Each row is a point. Each copy is the shape, with its points in the same order, turned, moved and blurred by noise. Say if it was mirrored as well.
(in the rows, 128 means zero)

Shape (6 x 2):
[[ 77 127]
 [ 64 108]
 [135  95]
 [187 121]
 [112 117]
 [205 156]]
Copy 1:
[[ 85 172]
 [ 89 197]
 [147 153]
 [164  97]
 [116 154]
 [151  58]]
Copy 1 is: mirrored
Copy 2:
[[171 115]
 [179  85]
 [ 98 106]
 [ 74 155]
 [138 113]
 [ 61 188]]
Copy 2 is: mirrored
Copy 3 (6 x 2):
[[ 76 145]
 [ 67 165]
 [138 158]
 [181 117]
 [112 146]
 [187  78]]
Copy 3 is: mirrored
Copy 4 (6 x 2):
[[102 138]
 [ 96 163]
 [167 141]
 [200  94]
 [136 132]
 [201  55]]
Copy 4 is: mirrored

Shape, 8 rows:
[[127 157 183]
 [118 213  65]
 [ 98  85  89]
 [128  98 121]
 [ 84 108 132]
 [172 139  55]
 [121 157  66]
 [130 124 193]]
Copy 1:
[[166 175 153]
 [112 137  32]
 [ 76  84 148]
 [121  94 159]
 [100 127 164]
 [145  50  81]
 [105 107  74]
 [166 154 181]]
Copy 1 is: only turned
Copy 2 (8 x 3):
[[141 121 184]
 [230  90 106]
 [106 121  61]
 [112 146 114]
 [107  98 123]
 [184 158  71]
 [183 118  82]
 [108 138 182]]
Copy 2 is: mirrored

Shape, 10 rows:
[[121 152 123 165]
 [ 31  94 209 107]
 [126 196 187 157]
 [ 65 133 135 126]
 [112 189 110 149]
 [ 96 177 102 161]
 [111 142 104 179]
 [147 192 121 138]
 [106  30  98  88]
 [135 169 125 148]]
Copy 1:
[[121 149 139 158]
 [186  59  42 144]
 [185 186 113 172]
 [130 110  83 123]
 [117 180 126 127]
 [ 99 168 116 141]
 [ 95 139 139 163]
 [140 185 154 125]
 [123  17 156  90]
 [133 165 147 138]]
Copy 1 is: mirrored
Copy 2 (10 x 4):
[[132 142 164 164]
 [  7  95  75 174]
 [ 93 187 139 207]
 [ 61 120 135 140]
 [101 156 187 148]
 [111 138 190 152]
 [136 125 159 159]
 [129 184 163 145]
 [111  57  69  86]
 [131 175 149 162]]
Copy 2 is: mirrored

Shape (11 x 6):
[[102 132 137 120  77 119]
 [152 105 125  66  76 107]
 [174 123 102  48  91  66]
 [155 125 190 144 178 125]
 [207 158 199  43  81 159]
 [216  76  92  93 173 149]
 [121 185  80 153 166 116]
 [118  95 142 158 158  91]
 [137 174 112  81 169 145]
 [ 97 181 142 125 119 112]
 [ 97 129 104  70 177  77]]
Copy 1, 11 rows:
[[ 77  91 143 113 120 108]
 [ 48 144 166  94 104 145]
 [ 42 202 179  94 107 124]
 [191 138 176 127 142 149]
 [106 168 115  29  94 196]
 [112 195 173 185  87 202]
 [127 164 108 185 158  80]
 [143 114 204 161 139 112]
 [108 176 107 142 168 157]
 [119 125 116 114 164  90]
 [ 76 171 182 151 203 119]]
Copy 1 is: mirrored
Copy 2:
[[144 119 139 144  78 112]
 [198  99 186 151 107 115]
 [225 127 191 187 138 103]
 [ 78 126 178 143 152 178]
 [214 114 182 152 106 236]
 [162  48 194 130 219 144]
 [116 136  79 156 180 110]
 [ 76 116 172 151 142 100]
 [164 150 122 117 183 150]
 [127 159 110 146 109 130]
 [153 174 176 125 173  81]]
Copy 2 is: only turned
Copy 3 (11 x 6):
[[ 87 101 114 171  99 140]
 [121 125 121 154  76 190]
 [143 151  82 135  63 202]
 [131 144 200 100 121  95]
 [ 79 194 202 142  48 209]
 [208 192 148 142 150 186]
 [103 168  93 115 184 100]
 [160 100 142 123 127  90]
 [ 87 177 126 101 162 171]
 [ 63 131 119 126 118 109]
 [131 106  82  73 146 168]]
Copy 3 is: only turned

Shape (12 x 9):
[[117  50 102 147 157 103  87 134 193]
 [197  79 117 157 168  66 135  96  76]
 [ 90 151 158 174 130 145 142 159 122]
 [113 200 109 143 117 163 212 131 140]
 [102 166  85 122 132  84  88 121 151]
 [125  56 137 164 200 176 129 129 184]
 [131 149  97 100 195 112 155 130  82]
 [164  93 109 101 180 126 110  71  96]
 [117 176  85 106 109 146 121 190 171]
 [ 47  74 190 112 121  93 157 133  72]
 [203 117 175 158 160 110 140  88 142]
 [116 119 143 145 107 160 121  93  99]]
Copy 1 (12 x 9):
[[195 124 104 203 125  82  65 113  91]
 [102 111 138 162 171 129  93 177   7]
 [151 156 161 161 150 122 173 142 159]
 [125 139 210  94 129 166 121 110 172]
 [102 176 140 201 122 125  56 131 147]
 [214 105 155 172  98  78 128  90  74]
 [ 93 157 189 184 170 143 104  92  86]
 [102 157 132 158 113 117  91 103  24]
 [123 124 129 177 122 169  92  80 197]
 [139 201 107 130 224  60 157 106 105]
 [ 95  87 149 129 108  89 118 170  64]
 [134 194 121 124 110 126 144 141 100]]
Copy 1 is: only turned
Copy 2 (12 x 9):
[[ 63  91  96 132 136 103 206  89 177]
 [123 169 165 122 161 127 221  80  74]
 [108 183 101 111 151 172 108 108 185]
 [ 88 169 164  97 128 177  65 175 151]
 [132  96  94  79 153 106 130 139 140]
 [ 59 120 164 152 123 139 178  61 216]
 [137 154 168  78  95 119 122  91 110]
 [137 117 183 146 141  98 160  72 102]
 [109  92  84 103  92 175  98 156 155]
 [102 240  77 153 129  73 112  73 141]
 [140 164 183 159 160 151 208 132 152]
 [115 154 130 167 179 142 104  94 141]]
Copy 2 is: mirrored
